Every row gives one point. The ring and each string are closed loops that go straight from each point to the next, and from the last back to the first. Before rounding, they use only three directions, however many columns there are. How many times does the string pass through the ring? Passing back the other way cancels.

Ring (8 x 3):
[[ 35  11 -30]
 [  0  -5 -32]
 [ -8 -27 -26]
 [ -8 -48 -10]
 [  5 -46  12]
 [ 26 -31  14]
 [ 51 -10  -4]
 [ 49   6 -23]]
String (26 x 3):
[[ 50  -7 -35]
 [ 20 -12 -14]
 [ 30  -6 -24]
 [ 48   3 -42]
 [ 61   8 -51]
 [ 47  -8 -33]
 [ 14  -4  -9]
 [ 21  13  -8]
 [ 46  14 -12]
 [ 80  -9 -18]
 [ 88 -31 -18]
 [ 37 -26 -12]
 [ 19 -11   3]
 [  9  -3  15]
 [ 15 -12  20]
 [ 43 -39  22]
 [ 56 -51   9]
 [ 43 -38  -2]
 [ 20 -16   3]
 [ 14  -3  11]
 [ 50  -6  12]
 [ 32   2   3]
 [ 15   5   0]
 [ 42  16  -9]
 [ 72   8 -33]
 [ 81  11 -48]]
Times through: 3

Ring (9 x 8):
[[  7  -6 -30  41 -12 -45 -20 -33]
 [  9   7 -31  35 -34 -39 -14 -12]
 [ 14  25 -17  19 -48  -6  -8  16]
 [ 13  28  10   0 -27  34  -8  23]
 [ -4  15  27 -22   4  40 -11  12]
 [-23  -1  30 -35  27  22 -14  -6]
 [-31 -18  23 -28  45  -3 -20 -31]
 [-18 -29   4   7  51 -26 -27 -58]
 [ -5 -26 -11  31  37 -36 -29 -61]]
String (33 x 8):
[[  5   3  30  -2  32  44 -20 -15]
 [ -8  -1  16  -8  19  13 -17 -14]
 [-25  -4  14 -27  15  -5 -13 -10]
 [-57 -14  24 -67  28 -19  -9  -9]
 [-56 -28  37 -61  66  -5 -18 -34]
 [-27 -28  32 -20  74   8 -27 -51]
 [  5 -16  18  19  52  18 -29 -47]
 [ -1  -8   7  12  25   1 -22 -31]
 [-22 -15   1  -7  22 -27 -19 -31]
 [-35 -23  -6 -15  23 -50 -18 -37]
 [-23 -38  -7  15  53 -51 -30 -71]
 [  5 -42  -9  56  72 -35 -40 -95]
 [ 13 -23  -7  51  44 -17 -33 -66]
 [  6 -11  -7  30  20 -16 -24 -40]
 [ 23 -15 -12  60  28 -13 -31 -57]
 [ 17  -7  -8  43  16  -7 -26 -40]
 [ -6  -3 -16  14  -7 -33 -16 -20]
 [ -9  -1 -36  19 -33 -65 -12 -16]
 [  0   5 -45  31 -49 -67 -11 -10]
 [ 25  14 -43  56 -51 -42 -14  -9]
 [ 27  14 -22  48 -28  -9 -17 -10]
 [ 13   6  -4  25  -4   2 -18 -15]
 [ -3  13 -15   5 -33 -21  -9   6]
 [-11  23 -21 -11 -61 -32   0  28]
 [ 15  37 -15   8 -68   5  -2  39]
 [  6  35  -8  -5 -61   8  -1  40]
 [ -8  15  -2 -10 -26  -5  -7  13]
 [ -2  28   5 -18 -39  17  -3  33]
 [  8  39  21 -22 -37  53  -2  46]
 [ 28  32  36   2  -2  85 -13  22]
 [ 22  23  38   1  13  79 -16  10]
 [  0  21  43 -30  12  71 -11  21]
 [  6  13  48 -18  34  77 -17   2]]
Times through: 4
String (27 x 8):
[[ 34  19 -24  53 -37  -4 -16  -5]
 [ 16   8  -3  27  -5   7 -18 -13]
 [ -8  13 -12  -3 -33 -21  -7   9]
 [ -9  29 -16 -15 -66 -19   1  38]
 [ 29  48   1  11 -63  43  -2  49]
 [ 44  34  19  31 -15  73 -16  16]
 [ 11  14  11   7  -4  27 -15   1]
 [ -8  10   7 -11  -8   6 -11   4]
 [-18  19  22 -40 -13  25  -5  26]
 [ -7  17  45 -37  17  65 -11  18]
 [  0   7  45 -19  39  65 -19  -5]
 [  6  -1  24   6  33  34 -22 -22]
 [-27  -3   5 -26   3 -19 -11  -7]
 [-52 -12  13 -56  16 -30  -9  -8]
 [-53 -31  32 -52  67 -12 -20 -40]
 [-17 -29  25  -3  72   6 -29 -57]
 [  4 -14  12  21  44  10 -28 -45]
 [-15  -6  -1  -4   8 -20 -16 -20]
 [-30 -25  -7  -6  28 -49 -20 -43]
 [-18 -42 -14  28  56 -60 -32 -82]
 [ 21 -32 -10  69  60 -20 -40 -87]
 [ 12 -13  -8  42  25 -14 -28 -48]
 [ 16  -8  -7  41  19  -7 -26 -41]
 [ 27 -14 -40  80   1 -49 -30 -59]
 [  5  -4 -56  50 -43 -84 -16 -28]
 [ -8   6 -48  21 -57 -76  -8  -4]
 [ 12  16 -44  39 -61 -52  -9   1]]
Times through: 4
